Each row of a before or after table is a point. The points were changed in one or more steps. Then noise was added and the rows were shuffled. The steps act on columns, c1 being the first. Name the steps. A step turns or swaps two columns, mirrors them in a line or flattens them onto one, adds a multiple of one to another, or multiplies or shifts one. Angles are multiples of 10 degrees, from the lower column toward the higher: turns from -170 to 170, lines from 10 to 170 but not 90. Use the fewest steps. Two steps may share a column if one is a turn and the other turns, adds or multiplies; they go together, in the order done. Otherwise the lowest column goes first.
(in the rows, 128 means zero)

Before, 9 rows:
[[136 149]
 [123 146]
 [106 157]
 [125 115]
 [132 173]
 [119 173]
 [146  67]
 [164 139]
 [123 162]]
After, 9 rows:
[[237  70]
 [ 64 170]
 [143 142]
 [ 60 157]
 [108 147]
 [ 52 172]
 [ 99 150]
 [146 115]
 [ 75 163]]
Steps: add -1.5 times c2 to c1

Before (10 x 3):
[[161 102 187]
 [134  99 171]
 [ 82 158 138]
 [130 124 122]
 [130  93 131]
 [ 82 157 109]
 [ 46 197 150]
 [117  63 127]
 [113 118 129]
 [209 173 138]]
After, 10 rows:
[[124  81 127]
 [119 111 114]
 [100 163  87]
 [125  45 118]
 [ 87  96 181]
 [135 163  78]
 [146 187 209]
 [ 89  91 147]
 [ 81 217  64]
 [131 123 123]]
Steps: turn c1 and c3 by 70 degrees; multiply c2 by 1.3

Before (11 x 4):
[[113 135 180  42]
 [129 183 129  72]
 [ 99 136 107 171]
 [176  95 160 113]
 [ 77 135 128 152]
 [138 137  65 109]
 [125 104 163 142]
 [136  69 166  90]
 [ 64  98  84 205]
 [149 160 148  89]
 [119  61 102  51]]
After, 11 rows:
[[113 131  75  42]
 [149 100 103  89]
 [137 108 189 110]
 [129  74 117  71]
 [125 157  97 142]
 [ 77 122 126 152]
 [136 192 100  91]
 [119 190 165  52]
 [ 65 150 176 206]
 [101 117 148 171]
 [177 166 102 113]]
Steps: turn c2 and c3 by -170 degrees

Before (11 x 6):
[[118  76 161  71 113 116]
 [123 118  70 141 104  92]
 [120 103 147 152  88 124]
 [106 148 152 124 134 129]
 [ 98  99 157 127 121 136]
 [115 159 161 124 160 163]
 [125 117 121 162 124  95]
 [138 149 119 147 139 147]
 [119 155 124 127 155 143]
 [109 164 147  90 140 150]
 [ 88  96 148  74 130 142]]
After (11 x 6):
[[104 124 109 164 157 103]
 [ 38 136 100 133 128  99]
 [ 88 163  95  96 118 160]
 [114  92 186 149 145 118]
 [119  95 135 127 162 115]
 [ 62 129 105 123 123 148]
 [ 70 149 109 124  89 164]
 [101 143 132 102 122 155]
 [ 98 116  95 152  75  76]
 [  9 142 109 135  74  95]
 [157 147 138 114 145 149]]
Steps: multiply c1 by 3; swap c2 and c6; multiply c3 by -1; turn c4 and c5 by 100 degrees

Before (10 x 8):
[[127  54 191 174 105  75 154  99]
 [147 135 167 177 116 153 165 108]
 [199 170 137 123 137 143 111 103]
 [129 107 137 141 110 184 104 167]
 [ 86 133  86 113 113 152 123  75]
 [192 161  84 171  91  95 104 176]
 [117 152 152 121 193 181 136 181]
 [116 185 104 118  51  62  87 147]
 [101  94 124  88  86 118 172  78]
 [ 72  71 140 212 144 180 108 132]]
After:
[[149 165 143 159 157 152 149  96]
 [129 126 148 137  98 185 135 191]
 [ 87  96 106 134 118 151 140  43]
 [195 104  79 192  91  95 157 206]
 [102 109 157  88 154 117 183  49]
 [127 146 225 142 145  74 159  79]
 [199 157  95 120 113 142 114  88]
 [117 161 121 110 157 178  70 212]
 [ 71 108 183 207 117 181 109 138]
 [115 136  66 131  64  62 183 158]]
Steps: add -0.5 times c3 to c4; turn c2 and c3 by -60 degrees; turn c5 and c7 by -70 degrees; multiply c8 by 1.6

Before (10 x 9):
[[144 128 127  99 131 136 165 130 119]
 [130 125 124 117 103 141 135 176 152]
 [135 150 112 123 123 122 118 119 152]
 [136 138 156 160 137 155 159 110 135]
 [106 145 139 128  91 168 120 140 159]
 [116 123 111 107 150 148 119 144 120]
 [119 116 111 138  90 153 125 104 113]
 [116 106 129 115 117 157 129 154 169]
 [102 122 122 131 110 128 130 112 122]
 [121 176  92 138 132 135 150 102 138]]
After, 10 rows:
[[126 183 113 127 137 124 109 141 145]
 [148 247  91 131 135 136 170 138 139]
 [152  99 111 136 112 157 123 144 101]
 [116  79 127 113 144 155 129 101 154]
 [123 118 114 100 128 147 108 115 130]
 [ 92 121 123 115 132 140 143  94 137]
 [160 116 119 121 123 123 131 121 115]
 [136 173 140 120 133 166 114 104 135]
 [139 150 157 161 134 156 189 141 139]
 [107 131 132 106 121 136 202 143 123]]
Steps: turn c1 and c4 by 20 degrees; turn c1 and c8 by 140 degrees; multiply c2 by 2.5; flatten c5 and c9 onto the line at 60 degrees; multiply c7 by 2

Before:
[[150 139 106  90 139 121 100 122  85 117 134]
 [139  98 122 177  86 212 169  53  70 175 160]
 [ 88  73  93 110 150 118 179  25 172  84 100]
 [110 108  59 133 141 114  97 100 153 178 181]
 [143 144 112  94  89 147  59 126 137  91 124]
 [105 150  97 185 140  92 104 112 149 136 176]
 [ 55 152  65 166 149 140 136  70 135 179 148]
 [116  88 105  65  75 126  88 146  87  37 128]
 [133  97 164  91  73 146 121 172 112 100  83]
 [131 127 115  91 121 172 118 148 120  93 171]]
After (10 x 11):
[[102 130 121 111 122 178 122 147 111  93 172]
 [124  98  56 128  85 104  98 103 157 167 179]
 [175 144 110 181  45 213 171  55  91 174 157]
 [103 153 170 112  47 146 116 171  99 107  85]
 [113 134  60 192 194 141 135  63 173 170 152]
 [ 85  63 100 123   6 117 176  29 185  81 103]
 [111 181 114  95 152 146  58 122 127  89 125]
 [ 66 148 125 121  19 128  85 149  80  35 129]
 [163 133  94 168 188  90 104 114 171 129 173]
 [109 124 107 110 158 122 100 125  71 110 134]]
Steps: turn c1 and c4 by -50 degrees; turn c4 and c9 by 30 degrees; multiply c2 by 2.5; turn c2 and c5 by 70 degrees; turn c3 and c10 by 10 degrees

Before (9 x 12):
[[150 184 168 131 147  57 158 183 101  94 162 139]
 [189  89  63 161  92 113  76 158 172 182 163 123]
 [138 160  94 129 153 143 122 109 152  53 108  98]
 [166 129 123 119  43 136  76 128 103 215 133 147]
 [137 139 166 178 155  97  72 135 138 139 158  94]
 [194  92 167 168 187  93  87  97  68 113 176  55]
 [120  75 158 122 138  93 156  76 119  83 126  70]
 [ 66 110 142 131 190 186 151 152 181 156 113 112]
 [195 137 162 145  76 162  99  96  93 109  74  34]]
After:
[[161  91 159 152 133  90 154 174 134 145 123 222]
 [201 151  64  86  86 120  76 113  70  78 121  80]
 [166 183 160 118  86 172  98 162 186  97 157 204]
 [103  66 136 118 199 174 152 107  90  93 171 136]
 [104 183 167 106 134  56 161  77 132 163  87 156]
 [109 157  90 133 151 137 122 146 113 181 160 186]
 [124 145 165  79 146  95  73 142 103 102 102 123]
 [202 156 173 100 180  86  85 170 156 105  56 176]
 [148 156 119 141  48 145  77 127 148  59 109  42]]
Steps: turn c1 and c2 by 50 degrees; turn c4 and c8 by 160 degrees; turn c5 and c6 by -10 degrees; turn c10 and c12 by -150 degrees; add 0.5 times c7 to c12; turn c9 and c11 by 150 degrees

Before, 9 rows:
[[ 97 171 146  94 108 115 130 132 103 144 175 188 128  29]
 [114 118  79 152 122 118  90 110 160  63 153  81 137 101]
 [ 84 102  95 131  71  75 151 114 115  32 150  81 248 162]
 [ 93 109 132 117  72  70 127 135 101 152  60 105  83 167]
 [ 88 161 141 112 114 144  95 156 132 140 174 136  66 177]
 [ 87 127 180 179 123 119  79 104 119 163 139 122  87 179]
 [ 93  94 137  96 132 106 129 110 107 123 169  90 107 170]
 [152 106 188 196  90 142  51 115 157  83 135 102  79 149]
 [155 115  90 119 161   7 144 114 180 136 158 110  67 106]]
After:
[[173 129 173 178  95 120  78 149 123 126  99 122  85 176]
 [ 89 103 193 192  61 146  50 164 151 153 152 103  93 152]
 [180 170 147  91  78 113 132 136 101 159 125 189 132  30]
 [120 113 131 118  39  74 121 169 104  85  63 105 113 168]
 [ 99 117  81 151  86 117  89 109 164 191 133  77 112 106]
 [144 110  87 120 125   1 148 177 181 131 167 107  85 104]
 [179 162 141 115  86 143  95 195 134 168 118 134 120 176]
 [162  95 135  98 102 106 131 139 106 172 116  90 100 172]
 [ 79 102 100 130  45  74 152  20 111 225 100  88 177 166]]
Steps: turn c1 and c11 by 60 degrees; turn c1 and c10 by -130 degrees; shift c5 by -30; turn c8 and c13 by 60 degrees

Before (9 x 18):
[[152 134 152  82 104 149 151  73 121 127 167 136 129  67  71 119 189 144]
 [122 158 178 114  81 165 178  90  93 100 111 130  95  39  60 130 167  80]
 [173  90  98 184 161 182  60 148 181 162  54 131 159 143 103  70 124 126]
 [ 84  64 122 138 185 140  87 172 192 181 122 164 142 102 153 153 139 108]
 [117  67 148 142 139 163 131 160 185 197  99 199 144 138 111 160 191 132]
 [105  62  79 124 154 125 107 159 168 166 105 191 102 129  90 112 161  88]
 [126 120 138 158 145 127  95 139 196 129  64 214 176 170 189  74 161 167]
 [169 142 114  99  84 187 133  48  89 117 113 148 113  80  60 162  96  63]
 [149 145  99  90 100 170 191  85 146 103  88 116 143  83  94 139 153  98]]
After:
[[111 162  87 108 187 169 144  90  91  94  94 190 147  34  70 131 110  84]
 [210 144 159  99 160 166  96 110  87 117  57 167 187  86  75 159 181  60]
 [ 38  68 118 136  69 119  84 134 198 182 172 114 143  95 170 159 116 110]
 [ 76  64 179 118  82 156  66 105 165 164 170 172 115 130 122 113 101  82]
 [108  68 107 141 123 126  80  79 183 201 167 183 165 135 141 161  78 131]
 [168 146 170  88 141 132 168  72 144 105 106 179 173  85 101 134 132  94]
 [123 121 112 153 118  87  71  63 198 130 159 143 140 171 221  69 127 166]
 [219  89 152 180  82 117  66  74 189 155 168  99 193 144 111  70 164 121]
 [177 133 106  81 155 136 119 110 113 126  60 174 152  69  92 122  66 144]]
Steps: multiply c1 by 2; multiply c3 by 1.3; turn c3 and c5 by 160 degrees; turn c6 and c13 by 70 degrees; turn c12 and c15 by 30 degrees; turn c7 and c12 by 40 degrees; turn c8 and c11 by 110 degrees; turn c8 and c17 by 150 degrees

Before, 10 rows:
[[125 138 115 103 112 112 129 157 147  86 113 147 130 117 146 108 111  94
  110 105]
 [124 133  85 119 158 118 153 157 147 201 138 108 158 154 158 136 122 136
  137 128]
 [ 91 117 133  93  84 137 162 134 154  99 115 120 127 111 151  96 110 102
   82 123]
 [109 146 121 100 100 127 113  93  76 101  72 114 120 234 105 106 110  88
   92 179]
 [114 117 117 133 146 131 159 135 164 143 114 112 162 140  96 106 173 151
  139 126]
 [124 131  97 157 136  94 137 120 121 158 126 121 128 138 131 134 156 148
  121 111]
 [139 110 113 119 138 107 137 149 124 186 115 132 121 160 125 139 168 117
  119 129]
 [107 143 110  84 103 121 157 150 126 124 135 138 116 140 120 127  87 121
  120 132]
 [125 150 144  74 113  97 134 130 155  87 122  97  84 112 140 105  94  98
  113 107]
 [130 119 139 154 132 138 160 134 135 187 112 142 139 144 138 106 128 115
  140 144]]
After, 10 rows:
[[125 149 146  74 124  97 135 130 124 170 124 163  84 111 130 156  93  41
  110 119]
 [129 119 140 157 131 138 161 132 140  75 110 116 140 143 145 141 127  85
  156 155]
 [127 134  95 157 116  96 138 117 120 106 122 131 130 135 137 125 154 190
  152 112]
 [140 111 111 114 120 107 135 147 124  88 116 120 123 162 143 118 171  95
  174 124]
 [113 115 118 138 107 130 159 131 190 109 115 134 163 140 102 149 173 197
  128 136]
 [125 136 116 104 150 115 130 153 150 170 116 123 130 113 140 153 112  29
  114 111]
 [ 89 117 130  93 163 140 162 135 155 177 118 157 127 114 140 159 108  51
  148 134]
 [126 130  84 116  90 120 153 157 168  64 140 128 156 154 169 117 126 153
  167 121]
 [108 144 124 102 142 126 115  92  68 171  71 154 118 235 156 132 112   9
  138 184]
 [106 147 109  86 155 122 156 149 117 136 130 134 117 140 129 125  89 107
  132 130]]
Steps: turn c5 and c12 by -150 degrees; add 0.7 times c13 to c9; turn c10 and c19 by 140 degrees; add 0.5 times c14 to c15; mirror c16 and c20 in the line at 100 degrees; multiply c18 by 3
